Every row gives one point. Two turns around zero, p and q, are shown by what they do to some points. Write where each new point lands after one turn and then the other. Backwards means that the second turn is done in reverse. Each puzzle has new turns, and all numbers are rounded.
In the rows, 128 means zero.

Turn p:
[193 123] => [192 141]
[ 81 135] => [ 81 122]
[130 110] => [135 111]
[145 141] => [141 145]
[ 91 131] => [ 92 120]
Turn q:
[163 166] => [140 178]
[106 104] => [120  96]
[168 142] => [156 160]
[108 139] => [105 128]
[95 90] => [118  79]
Where do these land?
p, then q: [122 119] => [130 117]
p, then q: [139 174] => [103 168]
q, then p: [141  69] => [179  96]
q, then p: [110 150] => [100 131]

Turn p:
[167  76 111] => [163  86 167]
[ 88 149 140] => [ 90 144 107]
[151 124 159] => [137 150 159]
[ 58 140 118] => [ 69 118  88]
[146 149 107] => [155 132 107]
[159 130 134] => [154 139 142]
Turn q:
[104 134 138] => [111 139 146]
[127 162 138] => [105 150 112]
[130 143 165] => [128 168 127]
[151  74  71] => [167  56 127]
Where do these land?
p, then q backwards: [148 150  99] => [169 119 130]
q, then p: [159 120 118] => [156 109 130]
q, then p backwards: [144 138  89] => [105 123  91]
q, then p backwards: [120 137 155] => [132 142 154]
p, then q: [ 68  95 179] => [ 88 156 198]

Turn p:
[154 133  99  98 111 170] => [171 101  97 153 139 141]
[ 79 104 137 144 121 113] => [120 151 168 107 109 153]
[108 104  90 121 166  82] => [ 90  80 150 101  98 140]
[165 131 152 109 116 145] => [149 127 122 149 164 106]
[159 124 105 127 150 122] => [107  95 110 137 136 126]
[114 161 184 128 154 109] => [118 160 133  87 136  77]
[137 151 140 120 109 118] => [139 137 128 142 121 100]
[108 116 117 176  97 165] => [130 172 118 147 121 181]
Turn q:
[143  96  90 147 115 126] => [129 150 144 146 111  85]
[109 121 225 104 112 104] => [109  92 169  64 129 189]
[187 140 138 123 119 120] => [157 152 158 126 167 132]
[112 138 155 120 128 114] => [112 115 128 107 135 149]
[ 98 129 113 102 152 121] => [121 131  86 109 113 128]
[121 151  98 127 111 136] => [115 150 112 158 129 133]
[115 105  88 144 145 179] => [152 117 105 169  86 100]
[139 144 117 157 143 124] => [128 117 122 146 154 107]
Where do these land?
q, then p: [109 112 117 154 115 151] => [115 156 151 148 119 142]
p, then q: [119 122 133 132  79 133] => [133 112 152 153 159 138]
p, then q backwards: [151 157 141 109 172 150] => [126 139 118 128 185 100]
p, then q: [ 88  83 114 104  86 103] => [150  99 190 128 125 167]
q, then p: [180 117 144 157 155 145] => [ 86 113 139 139 173 103]
q, then p backwards: [151 171 108 117 163 117] => [158 140 151 128 139 178]
q, then p: [ 97 135 139 123 126  97] => [154 119 140 101 112 144]
